Rows are points. The window is the flat piece filled in between its corners: a triangle in 3 columns, a solid with four corners in 4, and so on. A path goes straight from each point to the next, and from the last back to the first. After which points does the path pass through the window?

Window (4 x 4):
[[-0.3  3.3 -4.0 -1.4]
 [-1.5  1.3 -4.8  1.1]
 [ 1.3  0.7 -5.9 -0.7]
 [ 0.3 -0.2  6.0  0.8]]
Path:
(1): [-0.6 -0.4 -1.1 -2.6]
(2): [ 1.2  1.7 -3.4  2.6]
(3): [ 0.8  0.1 -1.9  2.8]
(4): [-5.9  3.6  0.8 -3.5]
(5): [-3.1  0.3  0.0  0.6]
(6): [3.1 2.1 0.8 0.9]
(7): [ 1.4  1.6 -6.5  2.8]
(8): [-0.7  2.1 -5.9 -2.7]
Through the window after points: 1

Window (8 x 8):
[[-1.0  3.7 -2.0 -1.6 -5.0 -4.9 -1.2  1.2]
 [-0.5  5.2 -2.6  4.2 -3.3 -3.9 -3.3 -2.2]
 [ 2.1 -0.7 -2.2  0.7  1.4 -1.6  2.4  4.8]
 [ 2.2 -1.8  1.8  4.1 -1.7 -2.2  0.5  2.1]
 [-4.3 -2.3  0.6  1.2  2.8  0.9  3.9 -0.2]
 [ 2.2  1.3  4.6 -8.8  3.7  0.0 -0.8  1.3]
 [-3.9 -0.4 -1.2 -4.2  0.6  5.4  1.6  2.2]
 [ 1.8 -3.5 -0.1  0.4  1.4 -3.6 -2.1  3.0]]
Path:
(1): [-1.9  1.4  2.8  0.6 -1.4  0.7 -4.1  4.0]
(2): [ 2.3 -2.9 -2.2  0.4  1.9 -4.0  2.8 -0.8]
(3): [ 3.0 -1.0 -2.0 -2.0  0.4 -0.5  1.0  2.3]
(4): [-1.2  0.7  3.3 -1.3  2.7 -2.0 -0.1  3.5]
(5): [ 0.2  2.8  2.1 -4.5  2.0 -1.7 -1.5  2.0]
(6): [ 1.9 -3.4  0.6 -6.7 -3.1  1.7  3.0 -0.6]
(7): [ 3.8  0.4  1.2 -3.9 -3.4 -0.6  2.7 -0.7]
(8): [-6.7  0.6 -0.5  0.4  5.1  2.8 -1.4  4.5]
(9): [-1.9  0.9 -0.3  1.3  1.5 -1.7  0.7  3.3]
(10): [ 4.4 -2.5 -2.5 -0.8  0.5 -1.4  2.2  3.7]
(11): [ 4.7 -1.9 -1.2 -4.7  2.7  2.5 -0.9 -0.8]
(12): [-2.2  2.7  5.7 -5.4  1.4 -2.2  0.4  3.7]
Through the window after points: 1, 3, 5, 9, 11
